Each row of a before or after table is a point. One or more steps were done to the points. Then noise was added and the rows were shuffled. The steps act on columns, c1 being the first. What was done? A step turns or swaps two columns, mirrors them in a line or flattens them onto one, adds a multiple of one to another, or multiplies or shifts one. Angles are multiples of 10 degrees, from the lower column toward the higher: turns from -170 to 170, lines from 10 to 170 but not 90. Use the fewest steps. Two steps may share a column if one is a turn and the other turns, adds or multiplies; they go together, in the order done. Otherwise the lowest column goes first.

Before (9 x 3)
[[ 39  41  38]
 [-14  12   0]
 [-11  17  33]
 [  0 -31 -78]
 [-13 -13  23]
 [ 11  10  27]
 [-46 -45  40]
 [ -5  -6  52]
 [  5  67  11]]
After (9 x 3)
[[  0 -28  43]
 [-15  12   6]
 [ -3  15 -84]
 [-60 -63   9]
 [-14  -4  38]
 [ 12  -3  31]
 [ 56  12  55]
 [  2  53  46]
 [-19 -27  15]]
Steps: multiply c1 by 1.3; turn c2 and c3 by 30 degrees

Before (8 x 8)
[[ 12  31 -16  29  31 -39  45  52]
 [  6  36 -15 -26 -11  11 -33  39]
 [-33  51  33 -22  30 -25  17 -54]
 [ 11 -15  62  42 -63  32  14 -24]
 [-59 -43  60   6   7 -45  35 -25]
 [-46  19 -39 -56 -45 -15 -33 -57]
 [  4  30  10  33 -13   6 -41  16]
 [ 41   8   3  -1   4 -32  22 -26]]
After (8 x 8)
[[-38 -13   3  -1   6 -30  16 -26]
 [ 54  51  17  53   6 -38  31 -26]
 [ -1 -33 -32  -8 -17  10 -38  47]
 [ -6 -37  29 -20  36 -43  43  51]
 [  8 -27  29   3 -12  10 -42  14]
 [ 49 -46 -15  35  30 -25  19 -60]
 [ 50 -10 -62 -19 -46 -10 -30 -62]
 [-11   9  56  57 -63  34  14 -23]]
Steps: turn c1 and c2 by -170 degrees; mirror c3 and c4 in the line at 40 degrees

Before (8 x 14)
[[-29   9   5 -28   2  23  45   4  34  18 -33   3  75 -62]
 [ 44  14  38  -4  27  -9 -26  -5   1 -12 -55  -7 -12 -42]
 [ 10 -20  -6  40  17   1  14   0 -61 -30  14  -8   0  20]
 [ -5 -47  22  -8  -6 -18  42  43  47 -72 -50  -7  47  -5]
 [ 12 -21  61 -27 -68  -8 -32  70 -58   3  53 -70  57 -41]
 [-30 -15  35  16  21  22 -28   3 -25 -55  54  35  16   0]
 [-46  11  11  52  27 -75  10  32 -53   4 -15  26 -18  30]
 [-19  14  30  -8 -38 -21   4  50  29  17  24  24 -18 -48]]
After (8 x 14)
[[ 47 -41  -1 -45  17  28  -5  51 -50 -17 -74  -9 -29  27]
 [ 42 -78 -11   5 -14 -17   5  20 -63 -28   1  -2   9  19]
 [ -4 -43  21 -23  -3 -23 -10  41  30  38 -28  -6 -24 -50]
 [-29 -27  -1 -30  17  32   3  -8  30   9  28  68  10 -61]
 [-29 -75  56   4 -27 -50 -18  83 -56  57 -17  44  73 -46]
 [ 11 -61  44 -24 -43 -55  -9   7 -19 -50  14  26 -34  -7]
 [ -4 -35  41  48   4  55 -18   4  -1 -29   3  -9   5 -52]
 [ -8 -99   2  -1 -64  52  -3  25  44 -34 -11  47  14  -6]]
Steps: swap c1 and c4; shift c2 by -50; flatten c3 and c7 onto the line at 160 degrees; turn c5 and c10 by -60 degrees; turn c6 and c11 by 100 degrees; add -0.3 times c9 to c8; turn c12 and c13 by -80 degrees

Before (8 x 24)
[[ 15  66 -45 -25  21 -14  39  68 -26 -10 -30  30 -42  55  47  51   7 -10
  -41  34  46 -35   6  16]
 [ -7  33  -7   2 -12  11  26 -26  30  32  11   7 -21  -6  25 -23 -15  -2
  -10 -14   9  34  -3   5]
 [-21   6   6   9  18  -9  -1   9  34  10   9 -56  12  26   3  55   1  29
  -34  20   1 -30 -67  25]
 [ 25  36  88   7 -64  69 -50 -20 -26 -33 -10 -54 -78  14  30 -11  27 -21
   31  20 -17 -44 -41  -5]
 [ 11  94 -25 -37  30  36  77 -54  57 -62 -21  42  -2   6   3  53   7  22
   36  -2   2  -7 -21 -24]
 [-40   6  17  46 -25 -31 -31 -57  32 -29  20  -6  -6  28 -24  18 -35  49
  -36  20 -58  16  40 -34]
 [ 21   4  40   2  -1  13  -6  83  10 -18 -32  -6 -37 -39   8  -2  12 -12
  -48  -3 -34  33  30  11]
 [ 21  51  44  37  13  39  24  -6  56  25 -27  45 -25 -34 -55 -43  14 -64
  -28 -27  48  74 -18  10]]
After (8 x 24)
[[ -6  36 -22  -9 -34   8  26 -26  34  33  -4  17 -20  -7  18 -23   7  -2
   -9 -13   7  14  -5  -1]
 [ 19  51  22  15 -49  39  23  -5  46  24  43 -13 -24 -34 -64 -43  46 -61
  -23 -28  49  58 -16  -2]
 [ 25  36  87   8  -5  69 -52 -20 -19 -31   8 -27 -78  14  33 -12 -56 -21
   28  18 -14 -79 -41   2]
 [  8  93 -12  31  24  35  78 -54  55 -61 -27  -5  -1   5  -6  54  41  19
   37   0   3  20 -21   0]
 [ 13  67 -24  36  38 -12  41  70 -17 -12 -13  -6 -41  56  54  51  30  -6
  -37  31  45  -9   6  -2]
 [-20   5  22 -12  37  -7   0   7  38  10   4  -2  15  25  -1  55 -56  28
  -34  19   0  -6 -66   1]
 [ 20   5  28  30 -27  14  -9  80  11 -18  16 -12 -39 -39   5  -2  -7 -12
  -49  -3 -35  18  28   3]
 [-41   7   2 -34 -27 -31 -31 -57  30 -26  35  31  -6  27 -29  17  -8  53
  -37  19 -58  -9  40   0]]
Steps: turn c5 and c22 by 50 degrees; add 0.5 times c5 to c3; turn c4 and c11 by 110 degrees; turn c9 and c15 by -10 degrees; turn c12 and c17 by 90 degrees; multiply c24 by 0

Before (8 x 64)
[[ 39  55  15 -49 -16  -2  -9 -18   0  -9  54 -19 -79  -5  -9 -13 -18  -5
   47 -36  59 -10  -1  64  10  34  -8 -43  30  10  -7   1 -11 -11 -19 -47
  -10  -2   4  -1  35   3   1 -60 -24  -2  -5   1 -25  26  88 -58 -49 -34
   -8   0 -20  78  23  60  29   7  -3 -18]
 [-35 -63  17  19 -10  10  17 -63  15  -2 -11  -2 -22   2  71  58  30  41
  -14 -56   5  -5 -30  37  -1  23  20 -40 -29 -23  -4  50  -3  43 -18  42
   -2  19   7 -81  64 -17   6  26 -29  11  23 -41  39 -33  37  18  18  -1
   -8  77 -26  30 -66 -15  20  -7  59 -45]
 [ 21  -7   7  70  19   1 -34 -26  21  21   7  28   0   2 -20  -6  28   6
   61 -48  50  10   0 -59  28  32  -5 -20   5   1  19  25  16 -76 -10 -60
   55  42  10  32 -32  70  47  -9 -26  -3  -7 -42   3 -38   4  64 -78  52
  -32 -17   2 -76  -5   2 -39  24  57  42]
 [ 11  21   8 -19 -66 -32 -14   8  21  -1 -64  42  -5   0 -58  -4  25 -25
   47 -62 -32  21 -20  23  53  17   1  11 -25   3 -27 -32  30 -36 -47  -6
   17  -1 -33  12 -21   2  -1  28  32   4 -23  -1  43  82 -72  41 -40 -10
   44  48   0   5  43  39 -22 -39 -36  -2]
 [-28  20  35 -41  68 -38 -15   7 -36   4 -22 -51  20 -23  10 -33 -83  26
   60   3  17 -34  30  36  40  62 -50 -26  37 -39  21  16 -10 -44 -31   9
    6  15 -30  -6 -35  34  57  -7  31  38 -14  47 -55   8 -16 -92  -5  25
   23 -22  28  -1  16 -13  32 -15   0   3]
 [-13  14  23 -15 -18  34  25   0  20  39  47  32 -37   8  33 -12 -35   7
    7  49  -4 -12 -31  37  56  48  20 -20  60  39 -14 -33 -33  39  13  18
  -47  13  38   7  38  18 -19  51 -65  59  -6  28 -12  62  19 -55 -34 -15
   12 -21  33   9 -55  16  17  31  14  -3]
 [-14  29 102 -36  -9  26 -24 -49 -43 -21  47  45  11  -5 -36  42  43 -19
  -31  32   0  39 -21 -20  -5  34 -33  21  53  20   2  47   1  15  20  -8
  -11  24   2  27  19  -6  22  44   1  44 -19   3   7  11  16  26  13  29
  -47  -4  34 -41  30 -50   2 -23 -21   7]
 [-15 -28 -43  35  13 -33   2 -63   7  30  29  13 -29  -4   2  -9  26  21
   -5 -21 -13  20 -11  50  13  41   8  -3  19 -22  -5 -41  21  -7  11 -55
    9   0 -25  12 -20 -12  -4 -61 -10 -60  74  -2 -53  18 -33  12 -17 -10
   18 -11   1  50  -7  15  35 -99 -43  17]]
After (8 x 64)
[[ -14  -29  -44   36   12  -33    4  -56    5   33   27   12  -29   -7
     3   -8   26   21   26  -20  -13   22  -15   52   12   42   14   -4
    18  -22   -3  -42   24   -6  -25  -55   -3    8  -23    5  -18   -9
    -2  -59   -8  -61   75    2  -54   15  -32   14  -17  -14   12  -10
     0   50   -8   16   33 -100  -44   18]
 [ -30   19   36  -39   69  -40  -16   33  -37    5  -18  -50   20  -21
    10  -34  -84   28   46    1   16  -36   28   33   38   61  -16  -28
    36  -36   23   17   -9  -42   43    9   44  -34  -32   22  -34   33
    56   -6   32   41  -14   14  -56    9  -14  -93    1   25   51  -23
    28   -4   17  -15   30  -12    0    2]
 [ -12   15   25  -13  -20   34   23    2   19   41   46   32  -38    8
    33   -8  -34    8    6   49   -4  -17  -35   36   54   50  -29  -21
    59   39  -16  -31  -33   41  -55   19  -42   -1   37   17   37   19
   -18   52  -66   60   -4   18  -14   61   17  -51  -33  -14   28  -24
    32    9  -57   16   13   33   13   -2]
 [ -37  -62   15   19  -11   10   17  -63   13   -1  -14   -1  -19    0
    72   59   32   44   19  -56    3   -2  -31   37   -1   25    7  -40
   -31  -23   -6   50   -4   49    3   39  -19  -25   11  -68   63  -16
     7   25  -29   11   21  -56   38  -31   38   17   15    2  -16   78
   -27   29  -65  -14   18   -5   57  -47]
 [ -11   29  102  -37  -10   28  -27  -58  -39  -24   45   46   11   -3
   -36   44   42  -21    2   33    2   39  -20  -20   -9   33  -29   19
    54   20    2   45    1   17  -94   -9   22   -7    0   15   21   -7
    22   41    1   44  -21   13    8   12   17   25   14   28  -57    0
    35  -42   30  -51    1  -19  -22   10]
 [  24   -7    9   73   19    7  -32    7   21   24    9   27    2    1
   -17   -5   29    6   65  -48   50   10   -1  -58   30   29   41  -21
     4    1   18   24   15  -78  -56  -62   33  -37   10   -2  -30   70
    48  -11  -27   -2   -7    0    3  -37    2   65  -81   50  -50  -14
     0  -78   -3    4  -39   23   56   38]
 [  34   58   14  -49  -16   -4  -13    8    0   -8   55  -18  -78   -6
   -15  -13  -16   -7   47  -37   56   -7   -1   62    8   36  -14  -45
    32    9   -7    0   -9   -9   45  -48   -1  -12    3   -1   34    6
    -1  -60  -22   -6   -5    3  -26   28   86  -58  -50  -32   10   -1
   -20   77   19   60   30    7   -1  -23]
 [  10   18    6  -20  -65  -32  -13   33   20   -6  -62   44   -5   -3
   -54   -7   25  -23   40  -62  -34   18  -20   25   50   16   15   12
   -25    5  -22  -31   31  -35  111   -7   12  -31  -30    7  -20    2
    -1   28   33    3  -22    7   42   81  -71   43  -43  -10   30   51
     0    7   41   38  -25  -37  -37   -7]]
Steps: turn c8 and c19 by -30 degrees; turn c27 and c37 by -60 degrees; turn c35 and c38 by 140 degrees; multiply c35 by 3; flatten c40 and c48 onto the line at 40 degrees; add -0.3 times c52 to c55
